Every row gives one point. Examples show where two turns around zero, p and q, send a point. Where does a point land after both, in the order given? Backwards means that the second turn is done in reverse. Each puzzle has new turns, and all numbers are rounded.

Turn p:
[0.42 0.41] -> [-0.02  0.59]
[-0.37  0.29] -> [-0.46 -0.08]
[-0.31 -0.41] -> [ 0.09 -0.51]
[ 0.42 -0.35] -> [0.54 0.07]
[-0.15  0.06] -> [-0.15 -0.07]
Turn q:
[ 0.47 -0.22] -> [-0.22 -0.47]
[-0.21  0.44] -> [0.44 0.21]
[-0.55 -0.24] -> [-0.24  0.55]
[ 0.22 -0.34] -> [-0.34 -0.22]
[0.07 0.35] -> [ 0.35 -0.07]
Where do these land?
q, then p backwards: [ 0.39 -0.53] -> [-0.64  0.13]
q, then p backwards: [-0.34  0.22] -> [0.40 0.06]
p, then q: [-0.05  0.31] -> [0.17 0.26]

Turn p:
[ 0.10  0.18  0.40 -0.55] -> [ 0.43  0.22 -0.17 -0.50]
[-0.47  0.97 -0.39  0.53] -> [-0.28  0.19 -0.91  0.80]
[ 0.17 -0.23  0.26 -0.37] -> [ 0.24  0.01  0.21 -0.43]
[-0.14 -0.46 -0.03 -0.13] -> [-0.20 -0.27  0.23 -0.29]
[ 0.13  0.05 -0.28  0.31] -> [-0.04 -0.09  0.08  0.42]
[ 0.18 -0.36 -0.30  0.09] -> [-0.03 -0.34  0.35  0.13]
[ 0.04 -0.15  0.33  0.12] -> [-0.10  0.27  0.22 -0.13]
Turn q:
[ 0.18  0.00  0.28 -0.23] -> [ 0.23 -0.14 -0.08 -0.29]
[0.13 0.12 0.35 0.25] -> [ 0.18  0.36 -0.04 -0.24]
[-0.27  0.12  0.32 -0.05] -> [-0.14  0.07  0.17 -0.37]
[ 0.01  0.06 -1.24 -0.06] -> [-0.51 -0.35 -0.38  1.01]
[-0.05 -0.30  0.30  0.09] -> [ 0.25  0.07  0.33 -0.12]
Where do these land?
q, then p: [ 0.60  0.08  0.10 -0.23] -> [ 0.34 -0.44  0.26  0.23]
q, then p backwards: [-0.08  0.29  0.12  0.97] -> [0.06 0.37 0.80 0.52]
p, then q backwards: [-0.24 -0.42 -0.13 -0.42] -> [-0.18  0.07  0.25 -0.57]
p, then q: [0.02 0.15 0.08 0.59] -> [-0.32  0.52  0.02 -0.08]
q, then p: [ 0.10  0.31 -0.04 -0.45] -> [-0.09 -0.53  0.06 -0.14]
p, then q: [-0.18 -0.07 -0.45 -0.08] -> [ 0.12 -0.08  0.36  0.31]
q, then p: [-0.22 -0.35  0.31 -0.38] -> [ 0.11  0.11  0.34 -0.52]

Turn p:
[ 0.32  0.70  0.27  0.20  0.12 -0.41] -> [-0.34  0.38  0.69  0.00 -0.17 -0.35]
[-0.24 -0.28 -0.21 -0.12 -0.37  0.46] -> [ 0.44 -0.14 -0.56 -0.10 -0.08  0.03]
[-0.75 -0.28 -0.42 -0.30 -0.22 -0.22] -> [ 0.36 -0.18 -0.26 -0.67  0.51  0.24]
[0.10 0.25 0.68 0.52 0.51 0.00] -> [-0.84  0.31  0.18  0.15 -0.44  0.14]
[ 0.42  0.03  0.31 -0.15  0.12 -0.31] -> [-0.17 -0.23  0.51  0.22 -0.11 -0.02]
[ 0.02 -0.52  0.02  0.15 -0.36  0.25] -> [ 0.04 -0.43 -0.52  0.05 -0.11 -0.13]
[ 0.49  0.33 -0.04  0.40  0.32 -0.30] -> [-0.44  0.30  0.38  0.38  0.15 -0.33]
[-0.38 -0.45 -0.41 -0.31  0.15  0.10] -> [ 0.31 -0.16 -0.34 -0.08  0.45  0.45]
[ 0.02  0.21 -0.21 -0.40 -0.28  0.42] -> [ 0.66  0.14 -0.08  0.04 -0.19 -0.02]
Turn q:
[ 0.34 -0.34 -0.22 -0.58 -0.38 -0.23] -> [-0.31  0.24 -0.32 -0.65 -0.31  0.19]
[-0.13 -0.18 -0.50  0.37 -0.49 -0.12] -> [-0.23  0.54 -0.16  0.33 -0.03  0.45]
[0.40 0.10 0.37 0.12 0.33 0.43] -> [ 0.46 -0.62 -0.07  0.05 -0.10 -0.02]
[-0.30 -0.60  0.25  0.11  0.03 -0.35] -> [-0.61 -0.05  0.28  0.19 -0.38 -0.12]
[-0.27  0.50 -0.60  0.46  0.32  0.34] -> [ 0.37  0.22 -0.32  0.64  0.64 -0.14]
[ 0.27  0.27  0.33  0.10  0.30 -0.11] -> [ 0.44 -0.17  0.19 -0.01 -0.19 -0.26]
[-0.30  0.24  0.37 -0.57 -0.10  0.04] -> [-0.12 -0.16  0.39 -0.54  0.36 -0.10]
Where do these land?
p, then q backwards: [ 0.23 -0.04 -0.30 -0.34  0.23 -0.06] -> [-0.18  0.34  0.08  0.34 -0.06  0.21]
q, then p: [-0.06  0.15 -0.44  0.36 -0.11  0.55] -> [-0.18  0.44 -0.36  0.51  0.21 -0.01]
p, then q: [ 0.99 -0.06 -0.27  0.06  0.31 -0.30] -> [ 0.09 -0.12  0.53  0.81 -0.47 -0.24]
p, then q: [ 0.24 -0.05 -0.11  0.09 -0.08  0.42] -> [ 0.16  0.33 -0.13  0.24 -0.13  0.18]
q, then p backwards: [-0.52  0.42 -0.13  0.34 -0.36 -0.02] -> [ 0.15  0.27 -0.40 -0.18  0.63 -0.17]
p, then q: [-0.62 -0.57  0.06 -0.03 -0.14  0.20] -> [-0.35 -0.03 -0.74 -0.17  0.25  0.08]
p, then q backwards: [-0.26  0.26  0.73 -0.15  0.34 -0.60] -> [-0.28 -0.29  0.63 -0.30 -0.66 -0.28]
q, then p backwards: [ 0.00 -0.11  0.46 -0.33 -0.20 -0.19] -> [-0.19  0.15  0.43 -0.11 -0.11 -0.38]
